Each row of a before or after table is a point. One or more steps were done to the points. Then noise was added and the rows were shuffled. The steps act on columns, c1 being the first. Name the steps. A step turns or swaps two columns, mirrors them in a line or flattens them onto one, adds a multiple of one to another, or multiplies or shifts one. Angles are multiples of 10 degrees, from the lower column toward the higher: turns from -170 to 170, lines from 10 to 170 but not 90. Use the fewest steps. Two steps may share a column if one is a turn and the other turns, adds or multiplies; they go together, in the order done. Otherwise the lowest column goes first.

Before (10 x 3):
-38; 10; 8
-30; 10; -1
39; -15; -24
-23; 8; -1
55; -7; -27
9; 57; 120
45; 26; -16
-74; -27; -16
66; 11; 9
-29; 6; 79
After, 10 rows:
26; 1; 57
14; 1; 44
57; -1; 34
-68; 0; -35
29; 1; -80
-17; 1; -15
-23; -1; -30
85; -1; -86
-23; -1; -16
22; 1; 42
Steps: mirror c1 and c3 in the line at 20 degrees; multiply c2 by 0

Before (12 x 6):
-21; 17; 28; 39; 53; 37
-16; 11; 36; -2; 31; -15
-50; -17; -41; -50; -77; -61
27; 34; 4; 15; 32; -4
18; -47; 4; -24; 1; -8
-1; -34; -77; -47; 15; -47
-26; -28; -8; 5; 27; -9
-5; -26; -26; 4; -11; -15
-25; -12; 2; -19; 25; 49
-57; -16; -34; -87; -21; -135
-82; -18; -59; -32; -52; -78
7; -41; 8; 32; 37; -10
After, 12 rows:
-77; -47; -74; -23; -30; -83
-5; 26; 5; 6; 43; 28
37; 50; 38; 27; 26; -20
-62; -71; -49; -34; -34; -47
-10; 29; -14; 3; -19; -24
-19; -7; -32; 8; -26; -6
-8; 10; 3; -22; -46; 21
-136; -19; -41; -58; -22; -53
-15; 28; 52; -1; 14; -17
-47; 18; -102; -34; -28; -4
-13; 45; 12; 20; -36; 7
50; 26; 0; -13; -6; -31
Steps: swap c1 and c6; mirror c2 and c5 in the line at 50 degrees; multiply c3 by 1.3; multiply c4 by 0.7

Before, 10 rows:
-29; -39; 95; 32; 10; 6; 100; -72; -20
-12; -34; -15; -38; -46; -24; 39; 84; 45
-53; -11; 27; 59; -5; 97; 73; 9; 1
26; 24; 15; 6; -12; -5; 43; 5; -39
-29; 42; -67; -32; -40; -22; 18; -8; 39
-32; -6; -30; 53; -1; 9; 19; 12; 14
30; -79; -9; 37; -82; 31; 25; -2; 17
-3; -3; 56; 30; -42; 1; 15; -45; 28
17; 87; -30; 29; 15; -18; 64; -25; 34
21; 24; -4; -39; 28; -18; 29; -18; 28
After, 10 rows:
29; -73; -35; -30; -64; 34; 21; 20; 20
15; 24; 24; 41; 15; -20; 30; -8; 28
-28; -40; 78; 10; 12; 6; 94; 76; -17
-4; -7; 39; -4; -40; -1; 14; 58; 30
27; 20; 12; -7; -13; -9; 37; 0; -41
-35; -5; -61; -51; 2; 8; 21; 18; 15
16; 88; -48; -13; 8; -19; 61; 39; 33
-9; -39; 11; -12; -55; -25; 41; -89; 43
-32; 43; -40; 35; -50; -25; 20; -10; 39
-55; -10; -15; -53; 36; 98; 68; 21; 1
Steps: add -0.7 times c4 to c3; turn c4 and c8 by 150 degrees; add 0.5 times c6 to c5

Before:
-49; -44; -12; -32; -10; -7; -26; -34; 1; -56; -58; -19
-4; 33; -77; -1; 24; -1; -41; 29; 1; -61; -30; -37
-22; 30; 22; -14; 11; 61; 20; 45; -2; -86; -34; 40
7; 63; -52; 9; 31; 42; -16; 25; -57; -16; -38; -19
87; 14; -15; -11; 31; -23; 1; -12; 41; -31; 3; -46
18; 61; -29; -19; 14; -12; -31; -39; -72; -118; 15; -15
8; -19; -10; -10; 1; 13; -50; 25; 10; -6; -3; -101
-25; 53; 0; -9; -31; 23; -11; 15; 35; 13; -29; -71
4; 4; 41; 71; 17; -18; -10; -9; 52; -54; 3; -59
-45; 74; -18; -51; 62; 21; -29; -21; 13; 7; -36; -41
31; 8; 62; 8; 20; -29; -26; 21; 41; -40; -27; 24
-33; -57; 5; -66; 57; -112; 0; 0; 0; -4; -22; -12
-17; 44; -20; 39; 47; 4; -33; 38; 3; 49; 53; 24
After (13 x 12):
87; 18; -31; -10; -21; -32; -14; -15; 44; -10; 5; -1
-42; 68; -33; -48; 21; -61; -10; -17; 19; -8; -39; 3
-5; 29; -153; 2; -5; -29; -63; 27; 3; -49; -26; 6
-21; 52; 1; -4; 20; 32; -7; 22; 33; -8; -29; -35
4; 3; 82; 74; -17; -22; -34; -9; 51; -25; 1; -20
20; 61; -56; -24; -14; -13; -79; -37; -76; -63; 17; 27
-24; 32; 47; -17; 64; -11; -36; 48; -1; -22; -33; 85
-49; -46; -26; -28; -3; 12; -45; -38; 2; -32; -60; 22
8; -21; -24; -13; 12; -2; -27; 28; 12; -33; -2; -60
-19; 46; -49; 40; 1; -47; 10; 47; 3; 3; 51; 65
-32; -54; 8; -68; -109; -52; 0; -2; 4; -2; -20; 31
29; 12; 128; 0; -27; -21; -29; 20; 41; -25; -24; 60
1; 61; -108; 4; 37; -28; -17; 20; -53; -15; -37; 25
Steps: multiply c3 by 2; turn c5 and c6 by -90 degrees; flatten c7 and c10 onto the line at 40 degrees; shift c12 by 40

Before (14 x 18):
71; -54; 59; -2; 51; -43; 33; 27; -18; -29; -10; -5; 23; -16; -22; 21; -35; -12
34; 8; 0; -59; 13; -14; -7; -41; -3; -61; -23; -32; 7; -52; -36; -3; -26; 35
26; -45; 16; 19; 10; -10; 38; 50; -42; -49; 33; -52; 37; -104; -48; 16; 3; -29
37; -1; 17; -9; 46; 30; -11; -18; -20; -57; -7; -31; 4; -29; -27; -59; -7; -41
75; -45; 76; -6; -3; -11; 21; 13; -19; -70; -3; -75; 60; -34; 5; 35; 35; -28
5; -3; -58; 16; -11; -8; -24; 7; -49; 16; 12; -1; 9; 21; 31; 23; -31; -11
-19; -43; -63; -33; -70; 22; -57; 33; -35; 43; -5; 34; -27; 20; -60; -8; 14; -32
-21; 36; 11; -46; -36; 50; -5; -38; 21; 25; 88; -30; -101; -13; -83; -57; 37; 21
-28; -2; -33; -6; -35; -61; -67; 3; -27; 10; 21; 11; -17; 5; -39; 20; -8; -78
1; 73; 15; -44; 23; 47; 28; -27; 48; -22; -24; 12; -41; -40; -28; -7; 23; -4
-43; 8; -5; -12; -69; 18; -56; 38; 50; 5; 81; 20; -25; -11; -53; -68; 23; 15
-8; -28; -66; 36; -18; -45; -37; -28; -15; 58; -22; 12; 32; 13; -41; -7; 19; -24
-22; 75; -21; -88; -20; 34; -36; 19; 2; 29; 105; 19; -35; -8; -93; -72; 76; 16
20; -37; -2; 43; -32; -38; -2; -48; -76; -40; -28; 72; 32; 14; 0; 31; -11; -24
After, 14 rows:
85; -14; -9; -20; -18; 14; -53; 47; -30; -37; -20; -53; -20; -5; -118; 79; 17; 18
9; -62; 20; 21; 7; -1; 32; 51; 1; 71; -46; -21; 29; -104; -54; -57; -1; -29
-47; -11; 1; -53; -13; 4; -2; -36; -37; 48; -14; -6; 11; -51; -8; -33; -32; 38
8; -23; -56; 22; 26; -8; -23; 10; 56; 22; -10; 1; 6; 19; 19; -13; -37; -2
86; 58; -19; -83; -34; 21; -31; 21; 17; -30; -48; -35; -33; -10; -162; 54; 70; 17
-17; 53; 18; -43; -18; 26; 28; -30; -56; -20; 9; 14; -42; -46; -15; 1; 18; 2
-5; -48; -65; 28; 5; -35; -43; -34; 51; -36; 22; -5; 26; 15; -36; 18; 24; -30
-49; -78; 60; -6; -25; -28; 36; 28; -4; 31; -46; 47; 28; -17; 15; -38; -43; -13
82; 17; 6; -52; -27; 33; -10; -35; 4; -40; -45; -74; -98; -14; -139; 16; 42; 26
12; -65; -64; -27; 41; 12; -59; 30; 55; -5; 17; -18; -28; 16; -57; 64; 10; -29
36; -21; -28; -2; 39; -38; -68; 8; 33; 21; 11; 3; -18; 8; -60; 18; -7; -84
-38; -51; -2; 42; 44; -25; -7; -48; 33; 83; 6; 37; 34; 16; 16; 64; -12; -28
-34; -19; 28; -8; -73; 18; -17; -17; -22; 58; -24; -16; 8; -29; -9; -25; 1; -43
-51; -67; 79; -5; 22; -2; 24; 13; -34; 65; -51; -26; 55; -35; 40; -68; 36; -24
Steps: turn c1 and c11 by -130 degrees; add -0.7 times c1 to c15; shift c2 by -20; turn c5 and c16 by -130 degrees; turn c12 and c16 by 50 degrees; multiply c6 by 0.7; turn c9 and c10 by -140 degrees
